Rows are points. Each copy is the shape, with its points in the same order, stretched, turned, moved and blurred by noise. Say if it was mirrored as well.
(in the rows, 128 means zero)

Shape (6 x 2):
[[130 132]
 [128 126]
 [161  94]
 [177 116]
 [176 132]
 [ 30 111]]
Copy 1 (6 x 2):
[[131 111]
 [133 119]
 [156  78]
 [139  68]
 [122  71]
 [165 215]]
Copy 1 is: mirrored
Copy 2 (6 x 2):
[[104 134]
 [105 141]
 [145 166]
 [157 141]
 [153 123]
 [  7 179]]
Copy 2 is: mirrored

Shape (8 x 3):
[[100  83  71]
 [128  81 154]
 [147  63  74]
 [115 129 193]
 [ 98 110 155]
 [124 143  96]
 [178 166 171]
 [211 174 118]]
Copy 1 (8 x 3):
[[ 61 126 109]
 [117 147 177]
 [ 88 172 104]
 [133 109 208]
 [ 98 102 194]
 [113  79 112]
 [184 102 150]
 [194 109  80]]
Copy 1 is: mirrored
Copy 2 (8 x 3):
[[ 73  99 111]
 [137  92 166]
 [105  52  97]
 [156 155 188]
 [119 133 163]
 [121 149 105]
 [208 162 131]
 [213 152  73]]
Copy 2 is: only turned
Copy 3 (8 x 3):
[[ 95  47 120]
 [120 126  85]
 [150  54 115]
 [114 191  96]
 [ 96 128  94]
 [109 114 162]
 [163 205 138]
 [185 172 187]]
Copy 3 is: mirrored
Copy 4 (8 x 3):
[[137 127  64]
 [124 119 149]
 [178 137  74]
 [ 89 134 167]
 [ 95 132 130]
 [120 178  87]
 [111 207 189]
 [153 242 156]]
Copy 4 is: only turned

Shape (9 x 4):
[[155 118 119 129]
 [130 131 199 134]
 [125 115 120 116]
 [167  33 115  43]
 [ 88 172  71 127]
 [146 192 118 131]
 [139 129  79 157]
 [138  46 202 160]
 [119 138 116 102]]
Copy 1 (9 x 4):
[[156 135 135 101]
 [109 161 194 144]
 [124 129 142  85]
 [185  99 196   7]
 [ 82 137  62  80]
 [117 188  92 116]
 [149 110  88 106]
 [151  83 238 155]
 [111 143 128  77]]
Copy 1 is: only turned
Copy 2 (9 x 4):
[[161 113 117 148]
 [151 105 208 146]
 [130 116 123 142]
 [121  46  77  59]
 [125 196 108 167]
 [189 182 152 154]
 [151 137  89 187]
 [119  24 173 166]
 [136 142 132 132]]
Copy 2 is: only turned
Copy 3 (9 x 4):
[[146 110 103 142]
 [180 142 166 130]
 [115 110 123 114]
 [148  39 105  26]
 [ 59 159 105 146]
 [122 178  87 149]
 [112 113  97 174]
 [206  72 191 133]
 [108 127 116 112]]
Copy 3 is: only turned

Shape (12 x 6):
[[134 193 105 143 133  73]
 [122  58 204 108  99 146]
 [130  75 159  99 156 168]
 [ 45 195 102 138 154  88]
 [151 193  88 115  89  96]
 [141 102 172 141 187 153]
 [ 66 100  98 130  71 169]
 [ 84 158  87 168  90  84]
 [ 80 112 128 166  70 193]
 [136 109 106 143 153  97]
 [136 109 100 100 194 135]
 [ 74 201  79 155 124  84]]
Copy 1 (12 x 6):
[[ 95 167 165  83 117  78]
 [102  26 135 137 101 159]
 [143  67 129 114 153 174]
 [ 31 160 124  75 180 103]
 [101 161 162  49  73 100]
 [148  94 148 158 172 156]
 [ 65 108  56  80  99 174]
 [ 59 156  96  89  98  81]
 [ 65 122  73 137  87 193]
 [142 120 117 104 139  87]
 [166 114 127  80 182 136]
 [ 51 187 119  74 134  90]]
Copy 1 is: only turned
Copy 2 (12 x 6):
[[105 194  79 160 126  78]
 [158  97 210  66 119 101]
 [168 107 154  61 149 137]
 [ 48 145  60 148 168  82]
 [110 206  76 142  77  81]
 [171 121 157 116 171 149]
 [107  67 102  91  81  93]
 [ 92 123  78 156 110  52]
 [113  50 130 119  75 122]
 [170 137 103 130 146  78]
 [169 148  87  92 169 128]
 [ 67 154  49 166 131  73]]
Copy 2 is: only turned
Copy 3 (12 x 6):
[[146 104 137  82  90 157]
 [114 183 116 170 145  54]
 [125 170  97 161 182 112]
 [ 97  92 177  57 145 149]
 [131 125  90  77  72 157]
 [149 155 128 173 168 135]
 [ 32 125  95 130 139  96]
 [ 87  73 133  98  94 117]
 [ 27 134 111 172 124 117]
 [149  93 106 129 147 119]
 [143 128  90 115 191 150]
 [ 99  85 149  61 108 157]]
Copy 3 is: mirrored
Copy 4 (12 x 6):
[[134 213  94 115 110  87]
 [101  90 247 131  79 117]
 [125  93 201 151 103 163]
 [ 90 246 121 181  98 128]
 [117 201 100  58  96 125]
 [163 110 189 172 142 126]
 [ 18 148 177  99 119 176]
 [ 48 209 111 108 117  96]
 [ 36 158 203  98 162 154]
 [112 131 108 146 111 106]
 [147 113 117 171 104 168]
 [ 81 244  98 134 119 113]]
Copy 4 is: mirrored

Shape (12 x 8):
[[100  86  67 104 106  76 106 198]
 [105 115  72  93  82 110 137 141]
 [ 81 174 116 193 112 176  81 117]
 [106 102 144 132  87 112  71 110]
 [123 156 162 115 122 130  60  95]
 [166 164 151 169  81  89 104 137]
 [103 141  80 194 210 112 195 172]
 [133 142 187 106 164 150 177 170]
 [191 116 168 139 180  86 159 134]
 [123 131  96 168 121 164 149 150]
 [ 81 146 158 151 106 156 188 149]
 [ 78 151 119 117 208 129 131 118]]
Copy 1 (12 x 8):
[[ 83 112 100 134  92  73 148 201]
 [ 87 144  70 123 109 115 146 154]
 [ 82 156 124 205 179 135  56 131]
 [115  95 120 164  95 100  93 104]
 [133 119 144 124 151  96  68  81]
 [178 180 128 168 119 101 116 130]
 [120 131 102 178 249 124 195 200]
 [168 109 159  92 177 179 170 144]
 [225  96 119 115 186 115 175 131]
 [121 138  81 167 168 161 121 176]
 [113 143 134 164 147 195 172 138]
 [ 94  99 138 120 237 104 138 117]]
Copy 1 is: only turned
Copy 2 (12 x 8):
[[157  27  88 109  99  80 169 185]
 [133  85  86 132  85 123 192 152]
 [ 86 149  61 166 144 125  60 118]
 [144  93 101 116 109 111 122  68]
 [141 154 115  89 123 117  94  80]
 [191 142  98 169 124  83 117 102]
 [110  89 107 183 237  97 166 225]
 [136 131 217 138 161 153 135 170]
 [204 113 168 130 211 118 172 130]
 [124 103  96 181 162 151 127 162]
 [ 87 127 165 199 134 139 143 141]
 [ 85 128 131  97 185 113 145 167]]
Copy 2 is: only turned
Copy 3 (12 x 8):
[[ 87 121  66  93 135  99 123 220]
 [ 97 122  69  93  99  88 128 145]
 [ 76 142 113 147 107 213  86  82]
 [ 70  71 141 139 105 122 104 140]
 [104  99 187 112 113 130  69  95]
 [125 151 153 175  80 124 101 155]
 [143 227  81 147 218 170 169 143]
 [134 183 184  74 151 128 188 131]
 [185 155 185 141 177 100 166 149]
 [124 150  87 124 121 175 152 120]
 [ 69 181 131 121 114 153 193 107]
 [110 156 139  93 207 138 117  90]]
Copy 3 is: only turned
Copy 4 (12 x 8):
[[100 122  42  81  66 109 136 147]
 [105 152  95  69  64 117 183 114]
 [ 83 179 114 183 124 190 130  83]
 [ 96 132 122 111  82 124 109  59]
 [109 172 139 113 135 120  90  62]
 [134 161 139 171  76  99 117 104]
 [ 88 101  84 184 174 136 195 208]
 [ 96 138 187 109 148 134 117 196]
 [144  94 153 134 160  87 132 163]
 [115 141 121 142 110 172 168 144]
 [ 58 140 179 140  93 158 157 162]
 [ 69 138 112 118 200 128 151 141]]
Copy 4 is: only turned

Shape (17 x 11):
[[174 160 178 174  67 143  98 138 195 102 133]
 [ 97 139  66 136  93 118 103 143 190 147 118]
 [169 118 108 100  70 136 139 147 108 128 163]
 [ 78  74 155  65 121 177 107 170 179 115 100]
 [184 122 130 160  66 154 139  95 125  73 142]
 [ 96  70 152 127 169 148  89  87 200  74 155]
 [128 105 111 172 162 147 152 149 112 169 105]
 [163 161  67 106 159 116 129 180 189 115 186]
 [126 177 103  87 149 146  76  74 168 163 154]
 [ 79 153 122 126  91 144 166 130 119 125 128]
 [132  89 114  69  76 162  90 143  97 105  95]
 [ 91 172 128 102 108  81 162 138 106  95  86]
 [148 156 114 162 101 156 156 157 137 105 116]
 [160 150 157  73 109  80 123  92 145 113  80]
 [104 128 103 162 128 153  64  81 100  83 191]
 [153 133 102 110  58 110  73  69 110 121 115]
 [183  81 162 153  98  83 113  77 132 127 136]]
Copy 1 (17 x 11):
[[132 113 105 217  79 123  85  51 118 140 180]
 [ 85 148  36 138  90  95  87 110 132 139 134]
 [167  89 118  95 101 107 100 117 129 133 132]
 [ 40  90 141 118 121 141 109  79 172 108 120]
 [192  99 100 154  92 120 132  70 111 114 150]
 [ 65 100  97 137 146 141 168  38 132 151 196]
 [132  89  91 166 147  98 142 156 172 167  75]
 [114 136  80 131 131 101  89 155 163 157 210]
 [120 154  80 106 170 139  75  61 130 197 157]
 [135 152 111 133  99 133 139 150 126 149  89]
 [116  89 126  88 134 123  96  79 130  97  92]
 [125 187 141 146 118 101 116 162  96 119  96]
 [161 117  92 178 102 116 115 136 152 111 113]
 [128 167 160 132 150  76  91  66 118 135 143]
 [131  98  61 121 158 168 146  81  66 145 159]
 [153 124  94  96 135  95  82  48  70 128 134]
 [148  93 117 147 138  60 135  49  99 175 156]]
Copy 1 is: only turned
Copy 2 (17 x 11):
[[128 141 136 154   7 151  89 140 173 100 157]
 [ 77 125 114 137  60  74 148 155 149 148  83]
 [153 100 153 114  56 175 150 137 108 166 121]
 [ 47 108 143  88 141 148 134 180 151  92 129]
 [163  84 114 133  45 174 102  89 135 128 136]
 [ 87  76  68 109 141  84 115 132 150 104 191]
 [139 110 143 145 160 115 100 126 116 140  74]
 [134 120  74 168  79 109 179 199 103 144 110]
 [117 161  77 103 120  92 165 143 174 208 131]
 [102 118 147 152 106 138 170  80 126 152 113]
 [ 77 105 136  60  99 190 118 134  96 145 100]
 [ 94 163 128 113 110 139 201  68  99 124 105]
 [131 106 125 177  69 163 119 124 122 127  91]
 [143 163 128  44  93 137 175 101 162 103 127]
 [ 97 112  66 149 101 116 113  87  83 203 158]
 [112 129 113  47  42 136 125  85 134 174 121]
 [181 100 149  57  69 106  94  89 139 121 160]]
Copy 2 is: only turned
Copy 3 (17 x 11):
[[168 120 113 138  75 174 170 149 192 110 127]
 [103 148  73 154 131 149 115 144 122 101  87]
 [159 109 133 118  77 118 114 155  74 126 128]
 [ 58  54 101  75 133 138 124 123 147 123  97]
 [189 117 132 157  82 170 145 101  99 123 147]
 [ 91 113 109  98 156 150  92  74 174 120 171]
 [128 119 131 187 159 100 136 150  98 195 116]
 [153 180  98  59 160 127 122 170 106 125 135]
 [134 184 139 104 129 138  78 109 147 112  70]
 [ 80 145 141 150  94 142 153 127  81 127 118]
 [118  50 150 126 104 149 110 120  87  92  91]
 [ 82 142 185 153 139 112 185 135  93  73 118]
 [150 135 130 151 111 163 173 146 100 140 124]
 [145 116 185 130 117  95 153  95 138  47 105]
 [126 165 150 148 110 195  63 114 115 140 158]
 [158 118 149 162  88 142  92  94 104  63  97]
 [181 106 148 178 107  91 106 100 147 101 164]]
Copy 3 is: only turned

Shape (17 x 12):
[[159 172 137 127 180  79 119 163 198 164 100  91]
 [194 179  48  86 114  51 116 102  89  56  69  66]
 [166 173 175 201  72 139  94 178 127  93 156 159]
 [ 72 121 150 149 160 118 129  70  73 110 171  96]
 [153 207  99  73 119  84 147 137 141 178 136 148]
 [150 169 133  92 171 108 115  90 139  73 185 119]
 [105 138 115 139 154  89 187 125 200 104  75 175]
 [ 80 128  53 104 112 135 118 125 133  61 117 123]
 [188 115 107 175  77 145 168 156 175 163 175  75]
 [125 153 157 127 158  37 109 177 179  85 136 163]
 [104  93 172 114 199  56 101 195  88 123  91 121]
 [ 83 105  48 117 112 154 103 129  92 180 140  78]
 [149 193 103 184 106 107 199 190 180 158  77 108]
 [ 97 145 158  85 113 107  89 138 103  99 176  80]
 [169 124 130 116 129  81  89 112 179 133 118  75]
 [113 131 137  92 141  78 119  81 152 185 131  62]
 [143 110 165  78 187 168 202 132 202  76 111 164]]
Copy 1 (17 x 12):
[[179 100  94 106 181 123 132 127 209 177 110  77]
 [219  91  66 112 106  63  91  61  64  75 120  24]
 [127 166 118 234 114 141  80 145 163  99 106 120]
 [ 64 121 159 116 177 108 133 122  70 103 159  97]
 [168 164  36  71 126 111 117 123 135 155 114 119]
 [139 145 123  79 169  79  88 104 143  63 166  89]
 [111  94  79 132 158  95 181  81 189 100  82 136]
 [102  57  69 126 149  86  73 117  91  40 114  86]
 [161  91  84 164 117 215 133 119 148 129 197 132]
 [123 131 100 155 128  42 127 153 219  99 101  77]
 [125  74 154 141 171  20 136 215 131 149 115  90]
 [113  57  47 102 172 133  76 142  54 152 172 100]
 [168 110  42 162 145 185 185 107 162 149  90  98]
 [109 123 136  86 131  96  74 181  92  85 141  57]
 [156  69 124 106 119 105  93  99 177 150 156  68]
 [131  89 114  55 146 129 116 103 135 184 164  84]
 [158  90 145 100 186 111 161 111 202  32 111 179]]
Copy 1 is: only turned
Copy 2 (17 x 12):
[[165 196  85 134 155  53  83 158 174 128 121  82]
 [142 140 123  74  80  71  65  81  86  29  13  71]
 [178 126 148 164  97 105  86 177  59 100 188 210]
 [ 33 126 156 134 141 156 112  75 102 147 139 104]
 [177 226  84  73 104 114 154 128 119 137 105 113]
 [119 150 152  69 157 109 152  78 132  77 152 118]
 [117 157  88 163 138  83 185 148 187 101  68 157]
 [ 72  98  83  99  79 147 115 124 148  66  73 147]
 [208 101  86 166  95 147 140 174 122 109 174  57]
 [115 160  92 101 150  22 134 141 145 129 148 167]
 [ 49 136 114  95 197  49  71 170 104 181  91 129]
 [ 82 105  48  98  94 217  77 133 117 154 111  74]
 [177 197  59 212  89 101 135 209 127  85  83 111]
 [ 83 129 150  62  90 125  87 133 109 136 161 110]
 [169 128 119 106 119  69  72 106 166 127 128  77]
 [118 163 113 105 121 119 102  93 174 178 119  39]
 [124 133 156 126 198 102 225 174 218  92  95 156]]
Copy 2 is: only turned
Copy 3 (17 x 12):
[[175 152 147 137 192 112  92 151 193 180 133 109]
 [200 154  32 106 130  80 150  48 157  91  90  41]
 [188 206 158 148  65 174 117 148 187  90 137 193]
 [ 89 138 151 133 144  97 159 103  74  80 186 155]
 [141 173  99  59 126  98 143 134 183 197 113 138]
 [130 148 111  71 185 144 172 104 172  74 176 126]
 [159 132 133 177 182 102 196 159 183 161  81 179]
 [104 125  50 151 119 112 166 148 155  65  94 124]
 [138 164 163 165  61 164 161 160 190 172 184  87]
 [209 141 128 126 177  90 135 174 201 119 133 193]
 [208 100 126 140 179  76  72 179  76 128 121 155]
 [ 62 125  65 149  75 112 101 142 109 139 151  99]
 [157 216 151 180 122  99 159 179 179 205  89 114]
 [120 130 130  80 118  93 109 142 138  58 163 130]
 [168 105 126 128 136 119 102  98 200 131 151 100]
 [110  97 153 100 151  74 108 107 149 169 160 108]
 [144  94 166 121 208 179 207 194 160 137  78 137]]
Copy 3 is: only turned

Shape (16 x 12):
[[176 101 144 108 121 147 126 191 121 176 183  94]
 [117 116 148 134 121 163 144 144 123 178 136  71]
 [116  95 120 117 192 106 123  73 122 115 185 120]
 [125 179  84 183  86 113  91 153 102  88  41 130]
 [137 124 194 131  87 156 137 182 126 163 180 149]
 [142 115 132  78  86 118 120 162 162 173 151 108]
 [119 137 120 169  92 119 103 159 158  76  65 125]
 [137 171 126  69 202 119 138  90 125  98 233  99]
 [103 136 149  95 210  63 136 126 131 129 169 112]
 [186 113 150 111 107 162 169 163 139 160 101 144]
 [127  94 156  87 104 161 126 168 133  98 141 103]
 [152 131 183 121  86 119 106  98 136 163 118  95]
 [ 98 141  79 128 110 145  77 146 104 106  83 179]
 [156  84 172 101  54 101 180 148  92 161 157  84]
 [156 125  99 168 123 121  55 159 122  77  90 150]
 [123 147  57 205  77 136 100 152 166  93  83 168]]
Copy 1 (16 x 12):
[[170 163  86 157 145 127 147 192 138 127 184 115]
 [168 148  93 116 127 134 148 124  73 121 182 126]
 [204 127 187  88 158 134 100 123 138  90 114 114]
 [ 91  58  70 154  76 160 152  50 120 120  83 162]
 [115 121 147 141 138 131 175 176 129 156 203 109]
 [158 134 102 138  91 111  93 180 124 130 179  84]
 [ 95  61  96 161  82 118 135  92 122  75 128 152]
 [244 173 232 143 131 119 117 112 152 137 137  74]
 [173 143 187 113 179  73  75 105 130 147 119  87]
 [101 179 123 155  94 134 146 174 104  84 161 118]
 [159 100 135 179 109 108 143 171  90  73 161  96]
 [158 129 134 126  84 136 109 163  84 145 154 175]
 [102  63 116 149 100 189 114  85 128 107  93  91]
 [153 146 102  89 101  72 184 236  86 144 141 125]
 [112  60  95 176 122 168 125 110 164  84  97 164]
 [ 77  50  75 126  76 175 148  56 185  61 140 138]]
Copy 1 is: mirrored
Copy 2 (16 x 12):
[[149  67 137 102 138 142 118 144 148  92 125  73]
 [121 104 133 105 133 137 130  92 150  87  91 108]
 [155 143 134 166 138  56 130 136 134 110  92  93]
 [ 82 166 157 138 122 162 101 143  59 126 140 197]
 [151  53 147 137 119 162 144 120 148 106 127 122]
 [142  86 111  96  92 133 123 133 146 149 137  81]
 [107 179 167 151 120 172 126 130 100 136 145 168]
 [139  97  88 166 148  45 171 142 137  75 143  79]
 [ 97 135 165 166 123  56 130 167 171 109  92 104]
 [165  87 137  77 131 169 185 143  98 125 121 122]
 [162 122 135 124  90 163 148 122 124  96 134  83]
 [115 103 177 101 125 112 142  91 118 134 130 115]
 [163 127 106 120  74 124  98 152  84 109 133 179]
 [104  80 187 138 119 162 140 121  93 157  99  53]
 [144 158 170 139 130 138  91 166  90 111 157 169]
 [141 161 109 146 132 175 102 134  86 159 144 199]]
Copy 2 is: only turned
Copy 3 (16 x 12):
[[137 176 176 182  67 190 102 172 163 144 114 126]
 [ 76 156 109 176  91 179 158 151 163 145 117 137]
 [161 100 170  95 136 121 158 175 117 151 136  89]
 [ 83 157  86 134 148  79  67  66 113 117 109 127]
 [ 80 135 168 210  56 161  92 159 130 129 108 149]
 [135 166 166 168  44 187 126 133 131 141 147 165]
 [109 135  81 148 112 101  67 107 116  97 136 136]
 [188  98 194 101 156 184 182 147  93 136  87  85]
 [147 129 219 122 131  91 179 163 109 104 118 127]
 [127 151 117 198  74 158 101 153 149 158  71 180]
 [129 141 112 134  51 168 108 140 134 115  88 121]
 [ 85 117 140 148 108 175 127 149 174 127 139 187]
 [ 89 154 108 122 104  90  92 105  44 152 113 112]
 [134 143 163 172  19 144 150 127 208 156 102 147]
 [121 139 112 115 144 102  29 129 106 119 133 101]
 [127 138  76 175 119 112  43  93  80 129 159 103]]
Copy 3 is: only turned
Copy 4 (16 x 12):
[[146 216 100 121 118 163 139 195 142  85 169 131]
 [139 172  80 122  81 172 153 165 114 142 103  80]
 [ 56 101 152 141 142 135 148 210 110 118 215 121]
 [249  27 171  91 138  68 110  65 113 131  92  83]
 [124 229 122  80 102 174  86 126 157 118 127 142]
 [136 188  99 122 140 108 100 196 108 112 129 145]
 [200 108 189  94 176  82  95  90 105 156  95  60]
 [ 80  93 105 226 122 145  71 221 175 106 231 167]
 [ 96  98 189 180 110 147 140 245 181 167 193 140]
 [163 186  80 110 165 139 158  98 142 149 129 163]
 [ 90 164 109 113 149 105  95 145 168  96 146  72]
 [124 114  90  96 177 182  95 170 105 142  82 137]
 [158  74 177 116 123  38 135  60 132  71 101 126]
 [157 155  49  25 129 161 113 208 141 135 173 111]
 [180  89 211 100 192  89 121  98 124  76 129 113]
 [237 120 201  97 148  56  86  24  57 115 110  97]]
Copy 4 is: mirrored

Shape (16 x 12):
[[190 183  93 143 133 140 171  78  84  49 141 175]
 [124 142  94 126  75 126 112 182 151 143  83 115]
 [ 80 106 126 129 109 158 126 117 109 140 114 156]
 [187 169 152 171 133 155 114 138 154 151 124 106]
 [173 191 153 119 143 166  86 136 119 152  88 132]
 [ 78 133 153 143 145 117 181 160 109 151 157 129]
 [146 118 148 193 133 130 127 130 120  91 159 121]
 [ 80 142 150 135  72 167 100 167 157  57 170 105]
 [155  89 177 182  74  80 122 114  76 161 170 106]
 [ 81 162 153 169 159 146 178 165 124  80  73 106]
 [130 127 131 164 141  77  82 117  86  89 140 162]
 [ 88 145 121 149  83  85 137 137 166  76  69  90]
 [ 79 171 116 157 104 154  82 144  99  73 141 145]
 [178 144  89 110 145 145 162 120  61 142 109  99]
 [159 130  84  96 110  91 147 104 148 108  72  84]
 [176 131 170  95 155 145 117 165 131 106  81 160]]
Copy 1 (16 x 12):
[[173 202 152  96  74 149  65  97 158  36 172  94]
 [115 118  94 144 111 149 156 190 189 143 124 121]
 [128 112 127 150  84 137 124 122 134 128  88 171]
 [146 149 102 153 112 161 155 109 137 165 168  59]
 [154 165  96 136 134 193 112 125 146 175 138 103]
 [ 79 125 130 122 101 150 181 130 113 122 145 159]
 [121 112 154 163 111 127 121  97 119 111 150  89]
 [ 78  79 158 148 105 151 117 106 217 161 167 151]
 [138 118 188 205  82  94 141 157  90 163 173 134]
 [ 65 128 138  74 101 187 132 129 139 113 111  77]
 [136 149 192 157 154 120  99 116 127  87 119 125]
 [ 81 132 157  93 108 107 152 160 193 136 101  86]
 [101 149 163 171 115 170  98 110 193 119 121 143]
 [113 174  69 120  96 148  78 164 103 102 172 118]
 [113 159  77  78 119  75 101 163 164 119 136  95]
 [163 106 112  75 149 169 105 131 134 126 136 107]]
Copy 1 is: only turned
Copy 2 (16 x 12):
[[171 189  95 124 174 114 188 117  60  59 115 229]
 [128 113  77 157 122 175 105 151 149 184 146 117]
 [ 97  91 126 144 113 155 108 126  95 109 176 149]
 [190 137 142 171 113 115 173 113 113 168 145 134]
 [161 177 148 177 124 144 153 105  79 196 134 137]
 [ 94 115 122  76 128  98 152 125 105 117 185 104]
 [167 107 138 138 134  79 150 163 102  89 153 143]
 [129 135 136 149 101 160 101 173 169  71 152  90]
 [177  55 101 138  40  58 111 152  72 111 147 127]
 [ 99 136 128 125 199 134 181 141  73 120 158  72]
 [126 112 123 157 135  54 105 166  75  99 107 174]
 [101  84  81 147 144 149 154 160 126 125  93 100]
 [113 149 115 178 142 121  80 144 120  76 150 118]
 [188 142  95  93 171 123 138  78  58 147 143 171]
 [152  94  86 111 161 169 166 116 108 152  73 173]
 [142 166 163 133 130 162 163 173  59 190 135 152]]
Copy 2 is: only turned
Copy 3 (16 x 12):
[[234 173 133 113 128 141 151  99 107  37 188 173]
 [128 158 129 143  94 118 121 167  97 151  74  77]
 [121  91 120 139 116 143 148 112 126 149  99 149]
 [155 191 128 160 188  98 122  96 103 135 123 104]
 [135 186 124 123 187 124  74 108 102 136  92 139]
 [ 84 117 142 108 139  97 197 126 102 126 126 141]
 [146 131 135 187 130  97 162  87  87 108 180 130]
 [104 136 142 201  89 166 162 146  81 159 199 101]
 [129 104 213 167 111  48 143  85 117 166 169 130]
 [101 128 107 141 143 144 176 108   7  75  97 116]
 [121 136 132 163  78  90 128  80 102  99 163 164]
 [116 148 142 166  56 145 171  98  65 108  89  58]
 [134 144 105 166  77 149 141 123  63 145 174 153]
 [173 127 128  60 171 103  96 127  99  96 137 124]
 [150 148 134 107 100 129 114 111 127  81  84  53]
 [106 162 140 146 167 125  91 147 107  87  94 136]]
Copy 3 is: only turned
Copy 4 (16 x 12):
[[148 230 160 138 131  50 191  85  92 141 117 173]
 [144 111 124 127  66 113  89 182 172 140 123 159]
 [169  93 172 118 117 119 122  97 139 102 135 134]
 [128 183 123 187  86 101 106 113 153 154 155  70]
 [142 169 158 195  91 122  64 138  83 146 168 112]
 [104  76 148 121 143  74 123 107 128 126  77  65]
 [117 145 130 161 105  98 197  99 147 125 148  80]
 [ 78 127 201  94  92 137 159 140 168  80 158 101]
 [ 98  95 120 177  62 139 195  43 134 198 137 103]
 [135 146 147 148  89 100 107 151 129  53  51  55]
 [100 107 102 177 121 105 187  96  93 106 166 150]
 [115 140 111 123  72 147 126 148 187  67  60 141]
 [109 125 169 101  88  89 143 110 113  79 168 130]
 [181 164 131 119  96 110 145 132  62 176  90 122]
 [158 172  89 124 110 163 140 165 144 131  65 171]
 [130 154 176 230 136 141 126 192  88 122 137 117]]
Copy 4 is: mirrored
